Each row is a point. To make a cloud, some directions were put in groups of two or more. Within a group, all points are equally far from the middle, so they leave a hole (a ring in 2 directions, a hollow ball in 3). The other directions are filled evenly. Then the cloud was stretched, turned, moved and blurred a little. Count the holes, and give their numbers of directions, smallest first.
(in the rows, 128 means zero)

Cloud:
[[ 68 154]
 [ 91  74]
 [187 101]
 [115 182]
 [126  62]
 [190 126]
 [173 160]
 [146  64]
 [136 180]
 [ 88  77]
 [176 157]
 [153  65]
 [187  98]
 [108 181]
 [108 181]]
Holes: 1 (2)

Cloud, 13 rows:
[[174 124]
 [138 179]
 [ 58 148]
 [113 185]
 [105  69]
 [147 176]
 [ 90  70]
 [152 172]
 [106 183]
 [ 74 170]
 [ 61  90]
 [162 162]
 [ 78  75]]
Holes: 1 (2)

Cloud:
[[ 47 131 160]
 [165 102 118]
 [107 216 117]
 [111 199 162]
 [ 57 149 117]
 [111  77 124]
 [108  70 136]
 [140 158 212]
 [ 92 209 119]
 [139  85 116]
 [173 115 139]
 [ 44 101 179]
 [ 58 122 124]
 [129 187 176]
 [160 102 207]
 [ 99  58 164]
 [ 85  72 148]
 [ 97  93 100]
 [ 62 174 127]]
Holes: 1 (2)

Cloud (20 x 3):
[[119 100  83]
 [ 84  54 117]
 [167 134  64]
 [111  90 187]
 [146 128 104]
 [ 97  72 195]
 [157  82  67]
 [ 41 120 152]
 [140 127 153]
 [ 64  40 107]
 [173 164 119]
 [ 85  95 125]
 [150 159  56]
 [ 57 112 131]
 [182  88  68]
 [ 63  69 129]
 [114 110 141]
 [ 80  54 111]
 [ 66  76 136]
 [ 68  96  94]]
Holes: 0

Cloud:
[[ 91 142 203 140]
 [134  65 129 212]
 [143 144  67 168]
 [115 132 150  49]
 [ 52 151 125 144]
 [147 138  66 165]
 [211  75 125 116]
 [140  65  64 156]
 [116 144 139  53]
 [116  48  74 137]
 [133  50  68 135]
 [102 176  88 153]
 [110  54  99 187]
 [ 60 161 137 157]
 [151  44 187 110]
 [168 156 176 198]
 [ 76 120 104  68]
 [120 172  88 102]
 [171  96  63 141]
 [ 53 151 126 145]
 [186 123 170 203]
 [ 89 136 110  61]
 [ 88  50 112 175]
 [114 174  86 106]
 [110 139 137  50]
 [142 161 189  87]
 [117  81 148  50]
 [ 90 173  89 120]
 [ 87  65  94  83]
 [117 172  93  94]]
Holes: 2 (2, 2)

Cloud (54 x 6):
[[201 144 154 110 170 122]
 [120 114 130  91 196 154]
 [ 69 146  87 131 142  80]
 [176 189  84 205 168  85]
 [161 237 119 139 137  78]
 [123 198  87  56 149  84]
 [164 176  52  76  93 101]
 [150 160  77 166  76 116]
 [141 146  61 159  85  78]
 [140 154 114 151 213  75]
 [123 185 112 161 180  79]
 [149 190 169 118 140 195]
 [135 201 145  69 113  87]
 [118 222 107 141 137  88]
 [191 144  55  75 121 123]
 [140 185  26  91 118  93]
 [179 168  53 155 100  61]
 [108 158 185 113 138 140]
 [174 226 119 101  85  62]
 [157 104  66 186 171 106]
 [167 184  78 152 137 191]
 [174 191 113 131 163 208]
 [195  88 109 175 149 163]
 [187  88 121 130 155 150]
 [135 136  65 150 205  69]
 [154 119 100 148  83 144]
 [184 187  91 132  75  86]
 [128 169  42 136 156 159]
 [ 76 187 149  73 124  95]
 [125 222 138  93 136  47]
 [167 111  24  82 100 103]
 [125 214  77 122  76 108]
 [110 185  70 108 172 109]
 [203 155 147 171  82  73]
 [183 193 103 152 224  78]
 [117 181 113  52 117 158]
 [142 133 131  64 151 141]
 [163 101  82 122 102 135]
 [103 128  68 137 196 116]
 [121 139 124 139 182  56]
 [174 149 185 139 155  62]
 [155 208  65  77 138  73]
 [161 129 158 185  96  81]
 [ 96 155  35 115 161  97]
 [182 222 173 132 158  82]
 [ 96 105 121 151 184 152]
 [213 124 145 161 128 105]
 [130 129 150 116 191 128]
 [ 88 193 153 142 149  88]
 [171 219  88 150 135  93]
 [129 118 125 148 128  33]
 [154 211  60  92 108  69]
 [196  94 125 147 174  64]
 [171 136 100 206 110 108]]
Holes: 1 (3)

Cloud:
[[229 120  78 139 108 146]
 [158 185 128 204  82 110]
 [144 193  69 113 177 108]
 [118 148  72 191 102  78]
 [142 159  62  46 137  58]
 [ 70 197 100 122 124  55]
 [124 175 196 124 103 181]
 [ 85 156 214  97 125  77]
 [176 189 191  67 143  82]
 [183 173 216  92 122 130]
 [157 109  82 149 177 103]
 [ 87 150 124 150 186 113]
 [122 129  98 141  84  41]
 [ 75 147 105 110 164 155]
 [ 86 127 165  61  86 152]
 [104 123 110 197 104 171]
 [102 149 126 151 120 202]
 [141 123  79 199 103  97]
 [113 182  73 182 122 158]
 [ 59 168  97  93 132 146]
 [ 64 148 142  94 177 104]
 [ 81 186 100 190  84 121]
 [ 64 172 152  65 101  65]
 [ 96 164 121  94 190  73]
 [180 126  90  54  62 129]
 [168 140  92 164 186 143]
 [122 189  72 164 148  75]
 [102 196 149 138  52 101]
 [ 90 136 105  24 132 125]
 [135 207 114 158 122 179]
 [182 144 187 117  96  69]
 [169  89 119 157 127 188]
 [152 217 185 106 100 110]
 [201  96 159 133 101 171]
 [101 169 141  68  94  38]
 [ 84 143 119 195  70 143]
 [168 220  98  79  95  92]
 [157 201  39 107  96 109]
 [109 206  55 114 112 132]
 [206 106 100  82  92  84]
 [150 104 189  59 138 164]
 [188 154  98 116 177  58]
 [157 157 177  89  56 112]
 [204 170 208 134 140 115]
 [226 116 151 130 167 153]
 [215 108 161 110 107 173]
 [ 64 150 117  88 148 155]
 [194  98 183 112 172 113]
 [ 94 161  32 126  93 127]
 [ 72 171  97  72 108 156]
 [ 64 166 130  95 125  39]
 [ 71 170 150  72  67  99]
 [ 82 105 129  82 136 170]
 [ 92 148  70 108  92  42]
 [114 219 100 106  69  96]
 [155  89 121 154 161 173]]
Holes: 1 (6)

Cloud, 72 rows:
[[170 142 151 147  81  93  39 149]
 [105  87 174 109  96 171 137  27]
 [ 93 107 144 123 157 131 222 184]
 [ 89 144 104 205 122 105 179 156]
 [147 103 157  44  93  70 160  96]
 [183  89 115 180  42 159 107 118]
 [142 191 163 161  91 163 164  77]
 [ 95  49 194 104 114 139  78  69]
 [ 97  58 104 111 165 147  64 175]
 [157 155  69 109 227 150 116 122]
 [137  73  79  94 129 176 186 125]
 [123 166 105 125  80 139  54  52]
 [115  51 143 177 126 199 137 182]
 [ 78  78 182 176  74 147 137 178]
 [199 130 130  41 166  90 152  86]
 [ 69  83 137 196 132 192 132 166]
 [ 57  67 146 101 112 170  60  91]
 [197  55 111 105  78  92 102 100]
 [114 152  96 212 141 155 134 186]
 [213 146 121 121 209 120 122 172]
 [193 146 121 110 167 188 151 162]
 [188 135 128 147  75 126  59 185]
 [160 150 126 135  99 178  35 142]
 [206 133 147 131 199 154 175 130]
 [145 104 162  54 144 180 119 158]
 [135 147 182  79 122 143 201 131]
 [ 94  93  80  72 205  96 170  65]
 [204 125 129  66 180 149  76 137]
 [176 164 163  74 107  55 122  90]
 [ 75 134 117  82 162  75 107  36]
 [180  30  96 152 121 110 179  96]
 [176 147 133 168 114  81 126  48]
 [189 125 119 126 215 127  56 114]
 [163 115 127  40 154 125 192  97]
 [ 58 111  96  52 103  94 124 100]
 [157 205  92  74 176 100 159 156]
 [ 53 107 124  91  45  89 138 133]
 [ 72 123  91 100  93 113  68 175]
 [112  77 207  93 100 173  69 151]
 [130  39 160  73 164 160  73 133]
 [106 157 104 151 157 140 115 233]
 [ 98  60  70 184 124 159 202  93]
 [110 140  61  85 127  60 100  65]
 [160 153 155 118  93 191  59 161]
 [213  94  77 137 142 151 144  61]
 [165 142 123  69  61 122 153 172]
 [137  88 162 107  52 182  66 132]
 [111  88  97  38 132 121 182 116]
 [183  93  97  76 149 108 222 107]
 [146  77 181 179  90 146 159  69]
 [111  89 116  92 180 143 229  89]
 [186 117 144 135 172 141  33  80]
 [133 200  65  96 102  89 156  81]
 [132  94 212 159  78 166 122 177]
 [ 52 140 107 132 119 151 218 144]
 [138 106  38 159 194 114 139  83]
 [139 205 122 112 105 138 164  47]
 [161 180 139 164 185 102 165 102]
 [107  75  68  72  93 120 184  97]
 [111 108 102  66  99 131 217 104]
 [ 93  78 121  47  76  82 128 129]
 [ 61  91 175  63 171 144  91 112]
 [ 85 150 155 149 105 116  35  77]
 [ 73  97 174 124 194 111 115 103]
 [175 199  75 101 124 107 185 142]
 [ 85 173  97 171  64 152  84 151]
 [168 199  84  95 170 136 159 165]
 [ 64 129 173  95 201 119 130 137]
 [ 65  81 164 104  69  86 132  67]
 [127 177  72 114  99 154  82  93]
 [100 184 139 202  98 169  94 155]
 [101  66 150  31 144  92 109 103]]
Holes: 2 (2, 6)

Cloud, 88 rows:
[[156 162 102  99 121 107 195  32]
 [144 129  72 186 154 151 148 183]
 [172 106 136 175 175 120  53 147]
 [126  86  37 182 157 151 101 120]
 [ 77  78  75 182  58  99 126  82]
 [144  71 101 137  50 102  93 131]
 [148 165 163 142 127 235  86 108]
 [135 197 125 183 128 181  62 116]
 [197 107 122 108 140 182 144 163]
 [105  97  21 163 108 142 112 138]
 [190  80 145 116  79 196  67  54]
 [181 185 114 145 112 159 109  54]
 [170 139 109 209 136 121 138 142]
 [ 50 139 101 165 189 156  91 126]
 [ 56  74 171 178  55 163 103  54]
 [100 127 211 232 107 154 106  90]
 [121  82 131 138  91 149  43  25]
 [142 179 169  95 162 155 209  77]
 [180 140 133 129 106 236 115 101]
 [ 65  99  89 161 116 161 188 162]
 [ 66 161 131 157  55 183  50 144]
 [129  54  69 160  92 172  64  81]
 [ 60 201 147 154 142  91 162 160]
 [159 159 143 112 157 168 183 175]
 [171 209  88  84 151 113  84 123]
 [134 109  84  81 103  82 112  33]
 [ 96 177 164  92  56 208 129  95]
 [ 40  60 139 185 134 139 149 116]
 [155 121 122  88  57 105 175  63]
 [ 73 156 177 120  50 146 116 183]
 [127 191 117 190 112 159 122 188]
 [124 145 152  89  70 120 223  99]
 [156 126  85 214 167 132 114 148]
 [140  65  53 145 110 125 114 174]
 [ 77 173 184  75  68 174 112  75]
 [115 115 229 170  73 129 108 112]
 [136 103 120 128 115 233 104 105]
 [117 160 126 219 117 120 132  82]
 [ 58 131 138 212 154  90  93  81]
 [ 62  81 157 184 156 152 160 144]
 [161 181 156 172 102 146  77 184]
 [112 133  43  66 148 144  98  96]
 [ 82 120  33 125 108 151  83 115]
 [176 215 140 105 114 182  75 101]
 [157 150  75 139  61 191 130 100]
 [ 95 137 121  85 200  90 163  95]
 [147 135 185 100  58 126  97  52]
 [ 54 133  95  81  81 142 168  56]
 [104  99 192 103  74 158 174 130]
 [ 57  94 109 176 138 158 196 133]
 [104 112 139 169 131  64  70 106]
 [182 152  80 134 159 199 137  96]
 [ 66 211 152 153 152 174  72 113]
 [174 119  98 160 164 213 104  94]
 [ 34 196 137 168 105 117 146  77]
 [ 31 141 206 175  77 126  97 140]
 [130 113 103 155 121  70  54 129]
 [167 138 157 134  64 111 182 101]
 [ 70  76 173 123  83 109 128 118]
 [ 58  97 136 195 172 141 176 122]
 [173 111  76 166 131  88 174 126]
 [185  50 140 101  95 148 122  53]
 [ 64 161  71 172 155 122  64 161]
 [108 117 109  91  62 134 182  24]
 [134 162 130 195  65 128  76 158]
 [110 134  69 112 171 155  42  92]
 [130 156 136 210 157 182  49 139]
 [145 162  52 139 126 115 109  48]
 [ 79 182 199  88 126 140  90  56]
 [201 130 166 168 163 124 125 108]
 [105  85  47 189 116 107 151  69]
 [145 120 158  73 116 213 128 112]
 [141 204 131  68  97 145  61 127]
 [114 183 174 127 181 132 128  27]
 [197 206 125  93 102 153  99 115]
 [129 149 180  81 129 199  66 110]
 [104 214 197 101 151 180 106  84]
 [ 58 128 117 196 179 124 177  86]
 [ 64 125 157 127 157 192  83  83]
 [111  87  28 159  87 156 109 126]
 [115 111  90 186 185 145  92 181]
 [119 188 198 135 159 123 181 125]
 [ 58 185 172 168 160 186  76 113]
 [ 89  96 195 140 120 167 126 168]
 [129 104 164 188  33 125  71 132]
 [ 12 174  87 142 129 111 133 101]
 [117 123 223 119 115 122  92  79]
 [125  65 113 132 106  74  84 101]]
Holes: 3 (2, 2, 4)

Cloud:
[[203  44 166 154 145 114 180  10 159]
 [161 163  89 125 118 140 226  58  72]
 [106 120 110 107  97 222 145  45 159]
 [ 78  89 153 112 158  89  43 167 183]
 [ 90 132  83 118  74 150 240 132 157]
 [156 186 183 122 146 132 127 105 136]
 [ 86 110 125 192 148  70 121  52 136]
 [202 144 181 132 133 135 106 147  70]
 [144  81 115 176  43 146 217 107 157]
 [157  90 168 123 103 180 161  72 199]
 [ 97 151  51  94  87  92  78 157 137]
 [144  52 180 151 180 168 164 155 120]
 [112  42 157 155 135 123 104 119 168]
 [106 103  69 147 214 157  86 134 119]
 [172  57 138 175 145  56 115 154 141]
 [ 32 119  86 110 142  94 180 116  78]
 [131  85 159 101 155 202 134  49  93]
 [205 163 161 108 116 152  96 154  59]
 [110 202 123 118  88 105 122 107 165]
 [166  45 191 132 134  76  72  91  81]
 [140 135  55 103 207 193  84  80 126]
 [157 162 138 155 126 155  73  68 146]
 [102  99  67 126 117 114 160 105 163]
 [100 189 138 152 133 107 128  93  90]
 [129  90 219 157  57 104 148  48 107]
 [ 50  94 103 103 115 128  74  50 145]
 [ 90 190 120 143 127 190 119 154  56]
 [ 38 109 116 150 180 140  98 129 106]
 [104 142 107 182  98  91 100 101 139]
 [ 54 150  69 140  99 135  75 125  35]
 [162 146 130 100 153 131  49  42 152]
 [ 58 164 155 134 120  79 140 123 118]
 [110 190 147  76 152 161 122  37 136]
 [ 83 202  79  84 143 169  82 139  87]
 [153 104 194  75 149 126   7 100  66]
 [130 162 156 112 188 171 148  88 202]
 [ 72 118 161 130 187 156  21 121 142]
 [151 103 146 200 118  74  52  83  61]
 [126 136 112  74  82 206  97  50  88]
 [ 51  89  94  72 148 173  85  46 112]
 [104 158  93  81  98 162  89 171  87]
 [ 97 184 134  85 116 140 212  45 111]
 [129  89  92 152  78  94 195 116 170]
 [137 137 202 182 161  73 153 151  83]
 [ 68  81  84 145 148  99  97 149 173]
 [171 152 118 123 100 138  71  53 123]
 [105 141 128 111 127 168  83 152 119]
 [117 135 133 161 171  73 170 143  51]
 [144  98 133 127 134 178  97 124  86]
 [172 118 123  82  97 140 178  76 119]
 [163  88 171 158 162 183  67  62  67]
 [206 130  96  60 139 134 126  47  83]
 [108 112  85 156 100 161 170  75 170]
 [220 149 145 160 125  85 156  79 102]
 [ 64 116  62 162 168 106 201 148 149]
 [137 118 116 185 161 132  58  97  58]
 [201  94 167 183 172 131  87 136 154]
 [ 77 107  94 185 115 105 191  53  78]
 [118 137 156 130 169 212 127  86  40]
 [ 29 116 111 148  94 146 180 123 184]
 [ 69  57  61 152 156 173 117  76 214]
 [ 86 122 175 162 202 108 142  88 183]
 [210  90 160 186 106 148  21 131 135]
 [120 158  68 104 138 133  69  86 152]
 [124 139 154  71 138 134 213  85 121]
 [112 141  74 117  97  98  76  56  67]
 [ 94  74  88  85 134 107  54  70 146]
 [ 56 145 128  66 152 129 198 102 144]
 [142 135  72 119 127 120  76 105  81]
 [129 139  76 188 139 185 119 127 129]
 [149  84 104 153 129 145 158  58  87]
 [119  98 195  98 175 148 109  88 119]
 [114 104 136 116 104 140  57 135  80]
 [ 85  96  95 181 158 121 207  56  74]
 [141 125 182 133 155 135  36  98 114]
 [138 136 127  82  71 159  97 175  77]
 [ 19  49 126 137 131 127 117 121 208]
 [ 78 148 131 110 158  97 132  98  89]
 [147 106 163 147 191 217 163  53 151]
 [132  94 100  95 129  71  80  57 201]
 [ 78 103  77 161 145 126  81  64 165]
 [156 178 130  88 136 125  86 111  81]
 [ 60  70 100 185 171 140 130  52 198]
 [111  77 163 181 178 129 152 164 162]
 [132 157 106 174 172  92 108  99 120]
 [122 188  93 152  89  88  63 133 129]
 [128  92 112  87 106  95  72 102  56]
 [ 71 130  79 178 127  85 114 158  88]
 [102 182  78 146 161  82  33 171 127]
 [110  87 196 162 124 164 129  90 122]
 [131 126 150 164 183  72  46 160  98]
 [136  66 202 155 159  74  75  75  85]]
Holes: 0

Cloud (86 x 9):
[[180 155  96 205 136  85 138 150 166]
 [ 76 142 110 140 132 100 132 124 100]
 [ 33 145 153 137 119 106 202 144 134]
 [111  93 195 139 200 130 102 143 146]
 [129 153 156 123  92 176 183  89 162]
 [156 156 172 182  63 142 128 117 168]
 [106  83  95 158 173 183 176 142 139]
 [119 141  95 144 158  72 137 147 138]
 [ 49 137 134 117 173  89 159 170 112]
 [114 135 126 150 160  98 122  72  95]
 [114  42 122 132  96 154 109 132 160]
 [ 49 143 132 153 141 136 144 190 148]
 [ 99 127 103 146 162  94 165 210 129]
 [142 130 148 162  92  69 152 154 148]
 [139  92 162 141 136 149 195 116  81]
 [140 116 169 123 152 174 157 121 182]
 [161 105 121 116 217 159 162 134 121]
 [ 99  55 126 137 189 131 114 109  82]
 [156 182 136 151 146  75 196 121 135]
 [117 163 179 137 142  63 120  85 112]
 [ 76 102 128 188 122 115 150 166 111]
 [116 173 109 110 128  91 184 122  75]
 [146 127 186 163 123 163 148 113 181]
 [ 91  80 151 110 134 180  93 167 176]
 [158 158  61 138 163 173 165 159 157]
 [ 77  47 144 104 123 146 146  92 158]
 [115 170 152 164 151 129 136 164 113]
 [ 94 122 177 156 130  93 159 168 124]
 [193 143 160 125 142 102 181 145 114]
 [ 56 107 178 125 187 151 165 136 173]
 [114 148  87 136 131 130 117 117 189]
 [108  90 114 126 139 172 120 223 167]
 [ 53 113 161 171 142 120 112 146 153]
 [151 132 153 136 117 125 184  90 196]
 [142  79 151 155 124 138 137  42 126]
 [ 84  93 140 136 202 104 169 166 168]
 [ 69 127 116 128  81 177 135 179 143]
 [ 66 146 132 119 184 180 146 109 120]
 [128 116 176 124 131 205 151 150 192]
 [178 107 150 151 129 136 163 110 190]
 [115 161 128 219  59 156  96 116 134]
 [ 83 138  82 111 130 158 152  92 190]
 [134  90 151 131 121 132 137 204  85]
 [159 118  64 154 147 172 135 149 133]
 [130 180 156 154 169 135 171 137 103]
 [140  96 169  98 173 189 172 120 107]
 [141 109 141 106 175 150 169 118 177]
 [ 86  99 176 153 162 209 168 112 130]
 [172 170 130 161 171 111 153 130  67]
 [182 146 132  84 138 148  83 130 114]
 [136  72 143 105 182 113 139 100 147]
 [137 130 141 130 136 166  97  90 198]
 [ 98  72  70 125 144 121 163 198 167]
 [107 132 163 123 121 108 172 194 130]
 [156 141 203 153 165 146 130 110 122]
 [116 176 147 177 125 176 107 146  83]
 [108 121 200 166 130 125 117 157  93]
 [115 139 133 123 101 189 167 184 117]
 [117 107  50 155  73 119 121 118 154]
 [146 107 141 101 130  96 175 185 131]
 [  7 126 169 125 160 132 144  93  98]
 [105 137 106 171 162 122 203 196 120]
 [162  72 183 130 136 133 136 114 100]
 [118 135 142 189 120 156 208 144 124]
 [116  65 146  97 175  86 138  94 166]
 [193  96 138 172 157 137 123  91 153]
 [ 90 129 199 134 166 127 180 190 100]
 [149 120 164 170 118 109 139  82  73]
 [113 167 120 163 121  98  90 113 157]
 [190  86 182 137 126 105 110 186 128]
 [159 151  85 145  99 128 102 126  90]
 [109 127 156  68 142 161 131 134 169]
 [122 104  71 156 136 131 130  86 141]
 [ 95 158 195 149 145 164 141 123  69]
 [112 169 169 123 129  94 202 132 153]
 [140  97 113 110 131  57 102 175 101]
 [131 151 124 162 173 156 130 169  74]
 [183 132  81 124 105 179 198 144 156]
 [ 61 145 117 119 169 136 139 127 114]
 [ 97  94 136 109  72 149 146  62 160]
 [ 51  95 159  54 184 177 121 107 115]
 [132 139 156 151  86 165 157 132 105]
 [213  83  89 141 141 171  90 102  95]
 [154 120 174 107 154 153 179  96  91]
 [ 98  88 129 179 121  79 126 186 104]
 [187  95  96 133 134 125 101 106 175]]
Holes: 1 (3)

Cloud (87 x 9):
[[ 64 114 172 122 117 133  39 152 140]
 [133  90  94 164 133 183 112 110 193]
 [130 169 101 106 117 147  88 101 174]
 [101 111 149  14 130  93  86 125 173]
 [189 146 143  22  58 139 123 202 145]
 [149 114 175 158 111 166 102 174 144]
 [121 130  51 112 175 139 122 152 176]
 [ 77  96 165 249 119 166 106 164 112]
 [144  70 120 182 116 150 134 102  68]
 [133 164 111  66 114 195  84 118 174]
 [204  98 144 129 165  99 125 141 124]
 [ 93 103 133  81  97 110  86 120 142]
 [ 93  97 120  93 149 175 151 148 207]
 [215 160 107 132 151 135 194 122 177]
 [ 92 131  96 193 149 151  91 220 118]
 [135 140 159 119 199 151 100 179  92]
 [ 85 143 192 159  52 140 137 170 144]
 [118 216 165  68  48 162 107 161 186]
 [176 135  76  81 123 124 146 156 195]
 [103 197 132  83 142  99 163 110 154]
 [113 145 123 174 185 106 159 144  86]
 [117 130 147 110 135 206 139 112 108]
 [ 95  82 170 111 110 195 102 153 151]
 [166 111 131 222 141 121 120 127 132]
 [114 165 165  36 152 177 165 118 164]
 [113 101  87 136 172 117 144 144 199]
 [173 165 117  20 114 160  76 111 213]
 [ 83  95 141 137  92 130 141 223  85]
 [ 35 152 159 148  75 100 110 176 108]
 [175 144  75 118 158 124 117 142  83]
 [157  94 154 199 201 157  87 162  89]
 [181 100 178 145 123 127 109 184  94]
 [118 167  81 196 167 112 112 172 109]
 [112 112 152 188 166 132 147 202 151]
 [132  78 152 218 101 124  89 159  72]
 [121 149 135  93 107 129 113  93  72]
 [112 105 151 154 114  79 144 194 106]
 [ 47  87 141 129  93 188  81 183 106]
 [106 116 213 151  82 134 116 157 108]
 [ 69 141 106 178 127 115 117 215  63]
 [ 87  86 168 179 179 118 137 160  73]
 [121 136 183 120 159 132  74  99  96]
 [102 122 130 119  91 111 139 112 183]
 [ 67 131 198  50  57 105 103 192 109]
 [156 194  92  90 132 182 104 114 207]
 [118 140 148  64  96 192  76 148 205]
 [175 169  71 117  87 148 131 146 190]
 [230 112 136  67 151 149 125 106 194]
 [149 126 157 115  93 182 155 115 138]
 [131  61 114  67 144 132 138 135 145]
 [158 132  74 133 103 149  93 128 159]
 [101  93 167 169 206 146 133 179 111]
 [136 120 192  23 121 165 162 123 151]
 [158 108  68 134 150 191 120 171 196]
 [221 106 131  68 130 173 126 132 183]
 [ 95 197 144  92 120  70 128 176 157]
 [149 125 155  64 113  76  85 193 126]
 [ 81 156 132 104  95 184 153 146  65]
 [163 117 134 140 136 157 132  82 111]
 [140 122 119 130 113  81 189 142 152]
 [144 151 178 122 106 191 111 148  73]
 [167 171  93  90 220 147 140 114 194]
 [125 100 176 149 163 122 143 189  82]
 [ 88 146 134 122 124 200 147 129  88]
 [123  70 107 189 137 140  67 123 141]
 [128 161 189 116  90 181 163 126 139]
 [107 117 183 124 154 136 153 189 159]
 [103 187 120  69 157 133 162 103 176]
 [141 172 161  31  89 119 106 213 116]
 [129 126 139 103 203 110 136 122 109]
 [133 161 215  85 144 151  56 132 115]
 [153 118 120 156  93 163 154 109 161]
 [157 121  95 142 170 192 174 172  78]
 [140  65  79 187 165 112  95 178 106]
 [ 82 121 181 125  96 174 131 157 183]
 [ 34 116 143 139 117 122  82 180  40]
 [122  67 164 168 100 163  60 182  84]
 [162 108 138  53 176 177 165 145 124]
 [196 176 139  60 172 160 104  77 193]
 [154 148 168  40 147 162 183 152 146]
 [120 107  79 151 133  96  98 189  57]
 [117  97 146 229 195 168  68 127  68]
 [ 53  71 166 163  70 141  94 192  53]
 [146 171 105 183 172 215 133 161 136]
 [117 142 167  23  52 143 150 140 193]
 [ 93 176 177 153  99 169  99 156  76]
 [145 153 103  86 114 158  86 101 119]]
Holes: 3 (2, 2, 2)
